Each wall is flat, endless, passes through zero and stands at right angles to its row. A trip goes straight from one point to another. Which walls does it cross, in order?
In the rows, 128 means zero.

Walls:
(1): 119 189
(2): 87 52
(3): 146 75
(4): 134 149
Trips:
122 107 to 116 122 => none
141 178 to 106 162 => none
126 174 to 100 161 => none

Walls:
(1): 133 115 151 112 157 98 148 113 52 152 122
(2): 117 115 131 114 161 126 169 108 125 102 122
(3): 79 144 154 138 135 175 151 111 157 112 129
(4): 115 160 165 145 103 137 57 56 77 128 91
(5): 107 156 118 155 133 144 126 147 123 155 164
(6): 180 123 91 108 120 128 118 103 88 114 102
(7): 143 225 153 78 103 128 82 125 94 127 153
Trips:
172 129 136 163 82 121 110 95 170 174 146 to 152 123 95 110 81 153 130 164 91 103 82 => 6, 5
125 70 72 177 140 122 142 155 95 202 98 to 98 126 95 87 122 96 151 149 157 118 121 => 2, 6, 5, 1
161 103 104 154 166 70 143 167 156 49 123 to 156 118 121 184 150 152 138 127 58 149 123 => 1, 5, 4, 2

Walls:
(1): 132 163 116 138 52 149 121 118 114 130 79 120 168 167 159 98 118 145 120 132 117 143 131 88 97 133 153 118 122 111 122 113 122 183 100 124 128 68 126 118 94 124 102 128 159 165 81 118
(2): 138 69 81 139 137 178 162 110 112 94 153 135 136 123 150 189 144 166 142 112 182 130 95 82 143 121 144 148 119 117 124 147 142 91 61 132 170 109 133 129 112 161 83 94 108 177 155 113
(3): 118 139 79 126 119 112 116 130 124 171 68 123 81 185 163 96 125 135 87 110 93 116 155 118 146 137 143 92 189 164 173 184 146 111 126 168 149 103 143 172 114 133 162 136 164 133 107 134
(4): 168 171 172 106 161 168 100 137 135 167 122 151 112 143 80 111 131 75 129 113 172 137 53 97 140 134 136 162 144 105 110 133 135 149 161 164 130 164 215 104 153 157 154 143 150 154 73 113
(5): 184 134 142 143 139 102 148 89 89 111 57 133 162 174 137 94 213 146 145 125 143 135 139 96 84 127 153 107 125 107 113 125 130 123 153 124 120 87 172 118 121 119 141 126 66 126 146 108
(6): 175 69 154 145 125 76 133 87 143 84 108 167 165 96 127 134 90 142 132 190 138 132 117 87 113 84 145 123 193 112 116 60 122 127 128 116 87 145 211 127 146 107 171 106 143 137 100 118
(7): 215 116 83 124 168 138 123 108 148 140 159 98 200 140 117 146 186 115 134 135 117 76 117 103 122 184 128 90 151 162 116 104 156 143 119 126 74 100 134 157 76 95 144 188 159 67 140 174
(8): 120 152 124 129 108 103 175 111 106 141 75 113 123 113 163 57 78 120 133 140 107 145 114 153 149 166 96 130 137 105 125 121 130 155 140 134 107 60 137 145 158 108 99 165 149 130 127 165
(9): 141 119 172 133 136 126 91 94 180 108 66 90 111 113 162 143 121 121 106 147 156 105 143 129 140 168 133 107 137 96 60 126 166 158 117 133 61 126 114 159 140 169 136 157 58 81 83 121
Trips:
185 199 83 169 150 127 62 156 144 174 116 135 189 97 142 64 127 197 125 156 110 108 183 114 114 157 96 132 108 148 148 146 150 102 140 90 100 124 105 163 169 117 88 122 115 114 110 92 to 114 116 103 180 119 129 66 130 131 125 164 132 166 166 127 121 139 180 131 143 133 148 88 78 146 156 136 126 131 215 107 162 136 117 141 108 141 167 101 143 108 149 198 140 106 111 82 152 => 8, 5, 2, 4, 1
198 97 143 86 104 140 156 138 139 135 102 129 128 157 159 163 154 133 147 131 112 133 141 112 91 119 184 136 149 133 201 127 164 149 121 145 136 162 152 152 82 175 123 138 133 65 102 101 to 143 159 144 125 95 133 141 130 131 130 134 156 158 152 99 170 141 172 141 80 91 66 115 141 151 104 102 145 118 213 147 85 135 106 144 217 113 134 124 104 53 148 109 89 82 140 167 152 => 9, 4, 6, 1, 3
175 130 123 116 108 106 98 118 127 113 153 115 133 181 109 156 113 142 199 172 137 160 104 78 115 124 153 98 128 115 153 100 142 129 169 59 174 151 125 127 105 148 101 136 129 147 135 146 to 103 175 168 109 140 99 86 134 138 151 133 118 82 162 59 115 116 85 147 101 106 147 140 112 78 100 73 155 104 138 101 131 119 111 197 160 121 165 116 124 145 122 89 164 138 105 137 91 => 2, 7, 1, 6, 5

Walls:
(1): 161 125 146 84 146 119 134 109 158 145 188 76 115 139 141 106 159 137 157 166 133 96 166 137 126 136 173 132 136 83 144 138 137 113 126 155 160 98 146 187 146 125 164 165 141 139 129 125
(2): 102 193 132 133 109 109 55 111 177 110 143 92 121 148 122 144 60 187 142 169 102 61 162 140 151 115 125 100 110 111 116 50 158 148 79 103 139 132 197 84 81 132 130 92 135 89 96 138
(3): 121 81 153 137 144 174 119 149 92 111 131 102 116 120 89 175 122 126 127 130 176 174 187 127 98 160 115 106 124 124 167 156 150 123 64 141 138 76 120 112 97 131 145 125 147 127 119 117
(4): 129 176 100 131 81 120 147 165 94 135 125 136 123 69 117 101 119 96 130 174 104 177 138 126 121 136 99 124 66 91 108 114 108 146 157 144 130 135 96 80 87 88 166 120 115 138 101 185
(5): 114 105 115 113 81 153 144 111 117 183 108 174 157 165 120 142 129 78 122 133 139 117 68 152 172 138 103 92 96 166 134 129 128 164 119 109 160 119 137 155 122 187 176 92 138 114 99 100
(6): 112 133 115 120 53 129 117 144 153 142 159 134 106 146 113 151 125 168 167 96 128 95 115 95 163 93 168 124 131 152 106 114 123 97 76 162 120 108 111 161 128 168 145 139 114 103 97 155
(7): 160 188 106 99 161 116 107 97 115 124 126 105 202 65 133 180 122 120 172 140 129 162 155 110 155 142 157 143 126 128 184 141 118 101 144 152 128 113 125 90 161 147 165 88 116 148 151 123
Trips:
43 137 117 95 163 148 89 167 115 124 87 111 160 157 145 134 160 110 126 61 140 142 123 138 166 155 126 85 190 161 97 136 154 81 128 206 170 105 74 133 194 137 126 98 89 146 93 96 to 126 126 131 73 132 130 147 146 114 92 138 126 153 125 169 93 150 95 95 68 127 118 162 143 84 107 101 128 165 121 128 112 66 128 151 132 161 162 144 114 136 150 99 131 138 130 149 149 => 3, 6, 5, 7
94 129 104 147 74 110 143 95 125 131 121 113 121 170 208 118 143 124 174 141 170 167 146 89 116 152 72 133 125 164 65 89 207 186 153 119 103 85 156 118 120 116 153 61 75 129 116 141 to 126 166 84 136 137 89 144 105 140 85 126 161 209 44 162 114 142 159 193 68 120 143 105 109 167 167 178 134 80 146 102 133 104 238 127 149 196 124 137 158 46 153 173 123 127 142 130 118 => 7
103 127 99 122 116 106 125 81 145 66 124 118 121 104 64 102 96 154 103 153 150 85 139 125 104 134 165 113 55 101 113 145 112 144 120 161 179 118 129 161 159 136 101 59 175 148 170 101 to 150 145 42 110 127 135 166 108 92 166 129 173 136 156 153 144 99 115 143 123 70 98 197 154 137 164 154 95 68 136 147 120 167 138 130 119 136 150 114 135 175 121 110 143 145 125 112 151 => 5, 3, 4
143 110 131 145 162 99 175 134 148 153 125 175 164 117 154 98 119 144 84 108 137 133 99 113 117 149 100 155 175 124 127 124 134 125 167 123 124 167 147 131 149 169 169 131 143 86 105 151 to 158 117 143 92 157 145 162 96 129 131 179 138 118 150 86 101 179 131 158 146 109 155 126 108 124 131 136 103 89 60 125 161 93 195 132 126 160 122 120 160 183 116 115 102 155 107 116 181 => 1, 4

Walls:
(1): 129 103 104 120 134 154 162 93 85 168 106 107 141 159 141 145 150 141 149 138 123 92 138 121 154 142 153 108 92 108 190 210 138 182 125 99 105 118 148 165 140 137 147 123 128 144 104 114
(2): 151 140 108 111 80 143 81 126 116 150 144 122 130 132 132 120 119 87 178 98 117 132 134 125 129 152 120 106 162 177 174 133 153 78 176 108 120 143 111 114 143 128 160 135 141 130 97 118
(3): 142 156 111 170 132 215 148 139 140 121 212 101 73 147 92 67 122 110 123 121 116 136 35 104 167 149 169 114 153 153 151 90 88 175 126 176 122 121 133 106 127 156 128 75 117 148 138 175
(4): 113 188 176 110 88 138 103 177 97 70 94 145 73 171 140 107 130 106 164 103 187 115 134 96 152 174 142 82 115 119 139 98 126 134 127 170 127 157 68 125 122 119 153 137 112 178 139 107
(5): 117 136 97 145 131 151 161 116 72 141 114 130 106 122 159 142 119 152 125 141 180 78 86 121 131 143 141 104 142 155 147 98 145 82 187 112 123 94 136 108 184 99 168 168 148 149 157 99
(6): 15 138 153 154 74 146 143 138 135 178 83 100 89 185 119 126 62 94 157 73 109 151 129 145 181 113 122 106 159 131 154 151 116 92 129 136 143 153 184 118 159 181 91 141 118 123 143 164
(7): 117 135 139 117 149 126 116 161 119 117 115 135 151 136 94 151 117 166 151 171 122 186 77 168 154 159 138 157 107 176 112 137 114 125 121 127 94 134 138 133 112 85 135 104 121 151 160 132
(8): 133 85 119 78 138 121 172 127 118 145 176 166 146 87 126 139 103 143 174 119 92 192 147 97 100 78 119 77 132 129 109 144 127 108 180 132 119 122 143 123 154 106 133 119 128 85 125 96
(9): 129 141 175 207 115 128 157 159 137 84 99 137 99 143 140 125 185 138 54 86 110 73 90 65 98 96 130 119 172 138 107 128 103 79 99 140 174 69 109 108 137 122 122 129 145 178 75 154
Trips:
125 88 99 102 126 152 74 154 170 106 112 109 135 108 118 128 137 114 71 196 144 140 102 170 111 132 155 134 107 116 77 148 109 77 101 182 115 123 45 125 146 67 138 139 144 75 157 127 to 186 129 78 190 127 154 180 66 116 189 175 90 131 133 114 101 78 96 103 148 147 125 121 189 119 111 76 160 110 142 169 138 128 83 154 148 154 138 168 143 110 172 135 159 115 124 127 146 => 5, 3, 2, 7, 6, 1
110 168 130 103 104 100 170 93 149 96 185 163 152 127 92 187 75 126 133 108 131 130 154 67 137 82 143 113 119 221 164 91 103 153 145 151 105 46 71 141 132 122 109 88 116 86 79 141 to 141 146 122 101 69 114 157 115 138 82 119 164 124 141 169 91 130 143 131 157 143 110 52 161 113 121 98 113 105 179 92 92 68 139 122 162 97 128 155 85 82 134 176 134 166 127 98 149 => 4, 7, 5, 2, 8
82 135 109 99 82 161 172 142 80 122 98 159 82 175 192 116 136 135 66 134 153 120 135 75 102 131 141 145 141 142 96 150 98 81 162 177 126 115 141 94 134 145 133 133 121 101 94 174 to 110 109 167 158 125 136 125 131 171 189 164 149 123 77 104 120 78 125 168 147 137 83 84 99 104 151 97 118 136 167 126 80 121 126 154 146 125 160 129 117 130 128 124 83 146 166 146 95 => 2, 7, 9

Walls:
(1): 102 163 171 84 113 155 126 132 126 164 169 95 133 124 74 132 124 90 140 185 107 155 129 144 104 145 164 92 136 118 101 162 129 120 128 115 116 101 112 138 180 139 85 102 176 148 148 159
(2): 130 134 136 152 132 111 204 128 111 133 101 145 149 134 125 108 145 109 161 146 167 117 149 193 79 123 145 166 100 106 114 109 133 150 152 139 117 120 161 140 130 134 143 131 129 125 139 149
(3): 122 132 128 165 151 145 149 173 74 172 113 141 74 170 119 124 148 76 108 189 144 147 115 153 160 150 133 132 116 121 128 127 117 120 121 148 160 134 124 182 97 162 116 132 135 126 130 75
(4): 136 123 170 114 102 113 145 161 44 149 155 130 85 92 158 145 185 133 139 145 123 147 130 126 158 149 148 124 135 152 116 133 97 121 102 39 127 140 139 102 146 178 138 156 144 141 109 144
(5): 106 160 221 114 109 152 93 125 85 52 110 86 130 145 158 87 63 131 130 108 154 145 155 139 126 135 107 109 172 111 129 116 129 122 132 108 129 152 131 115 84 109 102 62 114 159 132 142
(6): 61 108 132 139 144 88 116 117 91 177 95 111 119 134 135 129 98 107 169 87 195 91 136 136 133 91 142 108 113 116 108 142 103 145 153 117 132 131 115 147 142 118 106 122 130 148 112 118
(7): 146 89 47 131 111 113 150 124 148 106 125 135 139 103 120 164 161 140 113 183 107 127 99 73 90 98 98 151 157 151 115 97 147 156 116 111 118 125 99 134 125 111 162 97 89 160 150 120
(8): 133 136 139 177 127 65 123 54 151 151 122 159 80 99 126 158 104 121 132 151 123 106 58 153 124 91 120 146 128 140 215 152 108 77 157 122 157 166 132 149 103 122 115 64 123 177 112 89
(9): 128 102 167 118 147 128 151 165 89 153 142 174 188 120 114 70 123 118 120 105 91 167 131 43 195 118 145 139 135 109 97 162 110 152 140 132 148 147 166 122 132 180 97 149 162 172 83 137
(10): 96 133 122 141 149 92 60 124 111 82 128 96 162 88 142 107 121 85 120 196 37 164 128 152 160 56 148 150 69 162 129 161 128 137 52 130 100 154 128 156 95 135 122 151 163 134 127 83
(11): 179 204 150 112 136 103 91 161 120 171 113 129 135 97 83 193 134 87 96 180 79 78 94 111 92 79 132 104 119 128 150 109 114 156 81 118 205 151 142 174 167 122 134 122 86 129 45 141
Trips:
142 126 102 97 146 178 122 76 116 141 62 127 145 168 114 147 154 158 128 125 111 137 149 104 157 85 149 150 126 126 116 106 156 97 127 79 143 97 138 81 140 146 129 73 131 137 98 140 to 172 102 82 103 103 156 80 95 70 136 135 124 173 171 128 175 158 161 152 152 137 134 93 132 107 124 159 103 61 152 154 139 143 164 101 161 119 170 152 58 136 114 134 139 144 96 142 146 => 5, 9, 10
87 64 105 144 99 126 45 86 105 51 140 146 68 149 143 109 146 116 150 188 123 137 111 79 171 127 155 81 143 94 144 121 121 97 105 88 112 155 156 65 127 96 118 121 140 89 132 194 to 94 110 135 85 146 139 191 130 153 90 130 163 108 123 125 126 101 121 159 166 182 97 125 145 125 125 155 141 183 114 136 84 81 142 178 85 92 104 117 146 144 119 133 159 131 140 150 133 => 1, 6, 8, 10, 2
158 95 155 85 142 119 139 164 115 131 153 122 130 149 126 109 148 162 113 29 188 108 126 97 113 123 108 107 119 135 160 89 116 113 113 97 80 106 107 121 141 143 188 107 103 127 149 125 to 123 110 92 84 120 172 153 178 137 150 139 89 166 155 102 152 60 145 129 180 144 109 121 119 153 122 115 101 150 120 146 150 111 116 106 93 118 137 141 157 115 76 175 121 96 164 166 121 => 4, 1, 11, 6, 3

Walls:
(1): 129 142 148 78 89 120 127 133 143 150 79 133 68 185 131 128 127 107 196 72 121 178 160 95 80 123 137 126 208 106 174 102 165 114 137 140 103 112 140 146 110 184 137 113 98 133 96 134
(2): 99 124 159 171 101 153 97 89 131 172 161 155 92 113 154 101 141 112 105 132 172 129 155 142 38 156 156 172 126 134 118 89 213 104 138 163 227 93 109 127 129 104 158 115 61 163 128 106
(3): 79 155 95 102 132 136 106 147 133 169 108 132 153 134 196 120 158 89 130 154 192 129 174 148 138 89 140 156 139 104 105 80 115 93 189 126 137 167 53 167 184 131 179 118 152 192 151 173
(4): 144 128 116 83 139 103 153 52 124 127 122 139 112 146 93 82 115 73 130 194 117 155 114 144 154 144 142 192 178 133 139 122 143 135 166 129 138 99 140 152 103 146 65 162 135 110 150 114
(5): 117 104 91 139 159 150 113 99 146 199 129 171 104 138 131 130 156 100 104 126 164 158 130 162 106 139 131 117 159 191 138 136 160 84 101 125 130 98 100 97 107 111 153 161 87 140 151 147
(6): 106 162 114 146 145 123 67 173 91 173 115 92 136 158 115 147 152 100 104 116 156 148 87 130 204 135 102 89 89 145 86 157 159 113 166 128 158 116 95 89 106 124 116 113 68 127 78 147
(7): 155 147 141 153 147 173 110 123 180 70 99 122 136 132 72 146 192 131 185 78 125 102 90 78 140 137 151 184 119 118 174 149 89 148 121 112 59 130 91 146 151 125 113 127 87 69 162 101
(8): 162 129 97 127 168 167 102 182 157 128 95 83 116 136 170 64 123 173 132 152 139 144 100 142 95 166 140 186 131 136 125 118 190 96 194 207 167 124 168 134 106 162 116 168 86 76 108 128
(9): 103 149 181 126 110 131 97 117 77 161 59 108 130 156 113 165 84 115 143 110 165 59 95 147 71 153 113 133 157 122 123 119 135 86 114 125 135 54 132 125 147 121 113 115 102 135 82 138
(10): 132 123 111 113 80 188 129 106 135 151 133 118 134 133 131 101 115 118 93 111 126 138 146 141 151 98 127 95 172 119 96 107 130 195 152 134 142 112 119 81 92 122 113 87 122 200 124 120
Trips:
141 128 101 126 149 112 149 119 133 102 176 146 151 153 63 156 118 165 108 100 173 77 114 123 148 143 146 133 128 130 149 156 98 114 120 83 145 159 175 106 168 153 112 119 148 145 146 168 to 148 151 121 144 104 117 113 159 164 79 154 183 120 110 104 87 120 80 153 149 100 190 91 172 79 86 133 111 186 88 148 134 134 133 105 172 116 131 135 91 190 179 145 116 163 87 141 165 => 4, 1, 8
147 181 137 184 114 97 131 122 111 134 165 148 115 117 135 100 117 140 106 115 112 150 110 134 105 109 91 111 143 112 103 85 89 125 142 112 142 79 134 115 149 153 129 119 156 115 119 134 to 161 74 147 167 81 185 134 132 153 143 199 110 127 118 85 132 100 171 90 150 165 77 118 98 92 170 198 120 165 78 88 96 132 134 142 80 86 114 137 151 172 73 138 122 103 102 91 127 => 7
170 145 129 93 150 98 138 120 174 130 154 132 96 165 141 146 134 155 180 120 128 122 118 168 103 120 133 164 127 82 77 127 68 135 149 114 95 202 97 47 109 103 172 134 139 122 136 201 to 178 107 134 161 165 133 146 84 116 79 72 83 113 160 128 67 137 108 134 161 148 107 167 132 195 131 128 107 119 127 145 81 129 131 138 80 130 73 118 133 142 192 160 147 125 97 148 144 => 4, 8
128 150 147 118 99 124 113 183 136 74 146 196 165 96 84 164 131 77 124 104 139 140 116 87 120 136 127 153 128 102 127 144 150 131 153 138 128 116 140 88 118 142 56 124 124 155 111 133 to 160 67 151 131 75 134 136 171 196 122 174 119 90 138 112 108 143 146 124 123 159 130 186 148 111 161 130 158 86 130 110 90 105 134 135 103 91 136 117 133 146 161 103 151 103 165 107 96 => 2, 9, 4, 6, 8, 3
143 142 129 128 142 149 149 130 185 103 109 102 119 97 146 139 77 125 164 205 114 94 175 125 126 111 149 137 81 165 166 134 138 146 106 134 170 137 121 77 113 134 139 87 105 114 145 140 to 118 118 120 82 127 146 129 133 134 139 130 176 86 46 135 123 130 147 124 88 162 105 145 90 182 178 69 128 135 138 99 154 136 155 137 133 144 81 170 93 101 171 123 105 72 159 99 126 => 10, 7, 6, 5, 1, 9
117 113 136 145 142 142 119 115 108 191 192 109 132 187 154 121 188 105 109 117 96 153 168 117 121 89 142 118 208 87 116 138 112 117 161 150 223 150 117 123 166 121 130 109 162 74 91 154 to 105 204 149 173 159 153 142 121 139 160 147 108 146 153 129 115 144 133 140 120 104 91 186 140 85 107 152 132 143 109 151 181 127 53 158 150 78 101 165 116 80 155 126 147 104 120 145 140 => 9, 10, 4, 7, 6, 3
136 144 143 56 130 163 83 182 184 97 86 91 97 144 93 130 165 102 192 93 153 82 146 156 107 101 170 205 121 192 166 85 149 102 107 129 119 99 148 93 141 125 106 175 146 124 141 106 to 102 234 171 127 110 92 143 128 83 103 168 96 163 124 122 159 82 171 144 130 140 133 151 70 153 144 114 110 106 123 129 162 153 88 162 182 158 152 118 142 126 127 116 91 172 63 120 68 => 5, 3, 2, 6, 4, 1, 7

Walls:
(1): 183 157 144 142 110 196 110 90 130 71 132 166 156 115 138 149 90 112 86 104 138 159 100 148 95 112 110 152 147 127 151 144 205 107 179 197 149 169 163 118 80 112 132 157 95 163 97 83
(2): 71 78 149 216 155 136 124 115 89 210 102 107 119 133 105 131 130 98 143 122 134 143 125 124 133 158 151 112 83 91 101 162 148 98 157 183 107 78 75 98 136 174 136 153 136 100 177 151
(3): 166 103 166 101 112 147 138 174 179 134 123 114 109 190 122 100 97 146 131 61 119 136 146 83 154 121 125 90 102 124 97 98 118 144 165 72 108 108 134 149 79 129 129 135 105 86 140 108
(4): 183 175 167 153 133 135 103 203 115 86 153 155 124 146 169 170 136 107 110 149 144 79 151 93 209 179 120 118 132 99 109 89 104 114 75 146 115 186 144 164 123 143 62 108 106 143 127 118
(5): 148 163 139 116 83 122 142 140 159 125 165 148 96 126 161 133 141 72 148 78 116 149 161 115 74 112 147 149 142 161 141 153 100 100 107 111 106 109 73 161 143 161 123 154 101 126 75 116
(6): 129 125 117 186 135 140 103 119 152 134 137 174 120 103 73 190 129 115 103 152 144 149 135 124 107 101 136 108 140 111 122 104 147 96 124 124 125 93 205 169 160 155 151 133 191 161 91 104
(7): 183 84 160 91 142 146 78 55 78 65 96 138 122 118 137 130 139 141 172 129 147 104 104 85 116 200 154 104 123 142 105 154 123 110 131 161 60 97 125 136 162 137 87 142 109 139 145 156
(8): 95 162 123 141 81 152 99 115 148 152 185 64 105 167 163 132 148 111 171 107 109 113 129 99 76 97 107 104 128 152 105 165 101 136 119 124 124 150 61 154 114 120 106 104 120 98 152 132
(9): 146 194 137 123 140 109 145 138 158 133 86 145 144 143 74 111 130 182 120 126 106 90 89 110 133 140 146 162 103 158 92 146 120 136 178 174 116 105 115 87 90 74 107 91 97 131 159 104
Trips:
95 107 148 100 126 116 161 107 133 113 168 94 139 105 100 123 135 116 120 120 119 118 119 111 151 173 117 129 82 146 97 91 119 131 151 145 114 63 124 136 133 201 75 112 123 170 106 148 to 91 119 112 151 132 149 170 140 110 128 124 157 149 138 125 97 144 82 167 150 204 161 156 156 137 164 202 104 119 146 103 152 137 135 167 102 119 119 96 75 128 142 104 128 96 93 154 123 => 6, 4
104 147 81 148 129 114 136 92 111 44 82 122 140 154 127 134 127 142 133 121 203 116 168 151 116 146 142 123 174 129 146 98 114 142 120 155 173 124 123 134 183 103 184 72 164 113 115 126 to 139 108 53 156 111 66 113 105 108 124 145 158 128 55 156 114 119 147 140 143 160 74 128 168 145 120 110 93 107 170 140 136 146 136 119 175 120 104 70 111 152 109 74 152 151 107 132 173 => 6, 2, 8
122 155 143 143 127 107 135 150 144 120 118 115 104 106 154 159 150 143 168 147 146 99 107 172 102 110 136 186 198 98 187 65 180 139 96 90 156 177 123 128 59 123 133 105 150 179 132 95 to 65 124 80 136 129 167 155 140 123 135 133 149 109 167 157 140 114 130 138 126 133 144 104 154 103 106 145 174 117 199 88 134 92 81 105 126 157 112 121 84 74 161 113 115 137 183 83 139 => 5, 8, 4, 9, 2
75 85 124 170 108 129 125 141 93 88 125 75 139 98 136 99 133 114 181 72 143 178 113 140 93 140 176 101 142 215 177 115 137 126 174 139 136 107 107 73 106 110 98 162 177 105 133 122 to 145 133 172 128 87 118 107 120 175 89 154 76 98 150 93 164 148 81 148 104 186 127 157 148 103 108 146 114 66 111 131 108 147 102 95 83 132 125 151 157 177 101 165 79 111 107 174 118 => 3, 1, 6, 2, 7, 4

Walls:
(1): 153 122 132 114 104 145 132 95 171 107 122 114 187 134 141 111 151 114 80 119 141 131 115 83 114 89 146 113 114 96 75 111 140 128 165 122 199 152 132 168 137 111 124 140 124 83 114 111
(2): 118 81 111 139 102 104 127 128 121 121 141 137 99 122 113 99 142 79 120 88 73 99 104 130 96 66 93 70 91 92 151 156 154 171 165 154 128 129 119 109 153 162 158 119 109 119 117 116
(3): 166 111 123 142 131 148 176 63 81 139 117 104 93 108 153 140 163 151 125 72 122 153 125 151 118 60 112 146 153 152 111 153 154 158 108 106 142 133 144 71 122 104 103 132 105 142 92 176
(4): 146 125 125 154 148 107 140 188 146 125 162 100 112 137 112 171 172 81 96 144 90 131 170 111 152 153 115 118 84 114 180 158 164 142 152 128 124 174 125 104 145 161 187 112 118 172 124 136
(5): 113 164 136 199 112 179 147 137 98 134 147 118 125 114 158 157 133 74 151 110 121 152 150 122 131 128 101 126 104 108 123 151 104 135 124 133 137 106 98 103 127 100 87 72 101 100 113 165
(6): 126 78 149 123 95 94 115 95 99 124 85 164 42 88 164 123 73 137 106 90 102 118 109 130 106 180 153 146 146 146 148 111 148 139 144 116 178 146 167 100 144 119 171 191 66 138 133 86
(7): 154 113 92 121 168 112 117 86 118 118 160 126 143 128 146 139 112 90 76 116 72 103 150 88 132 103 88 93 145 66 74 112 108 135 106 129 153 86 117 140 141 136 101 85 143 113 133 166
Trips:
108 117 180 152 118 90 99 74 126 131 86 143 135 117 104 105 144 157 110 114 161 85 106 95 105 98 218 111 174 188 158 113 138 115 120 132 122 115 84 128 111 160 172 138 75 86 163 125 to 116 153 131 133 92 177 154 166 159 142 133 80 112 172 138 134 129 105 100 84 156 135 123 127 118 79 90 128 93 158 103 90 104 112 90 137 179 114 99 143 122 182 144 111 112 117 127 94 => 5, 6, 7, 4
157 108 159 141 96 88 160 116 156 183 100 131 166 103 171 38 58 130 130 90 137 198 78 106 74 116 156 162 139 92 102 133 158 131 157 171 111 173 159 114 148 96 123 90 174 129 123 128 to 192 186 176 165 156 128 113 185 118 125 122 96 132 134 147 130 123 142 81 92 79 167 119 123 97 61 100 110 152 116 156 129 133 145 121 174 157 130 145 140 88 118 120 153 101 128 138 172 => 5, 7, 4, 6
120 134 84 145 138 169 91 120 62 184 178 122 119 121 164 127 143 132 61 130 92 195 157 128 110 84 116 107 141 157 90 107 60 124 102 111 60 125 138 105 194 113 102 127 157 131 122 102 to 158 76 168 100 143 115 107 109 188 96 138 95 86 131 111 117 122 71 146 111 108 144 159 104 114 110 122 179 103 119 104 209 151 148 138 110 118 112 108 172 99 67 105 84 145 92 68 74 => 2, 1, 4
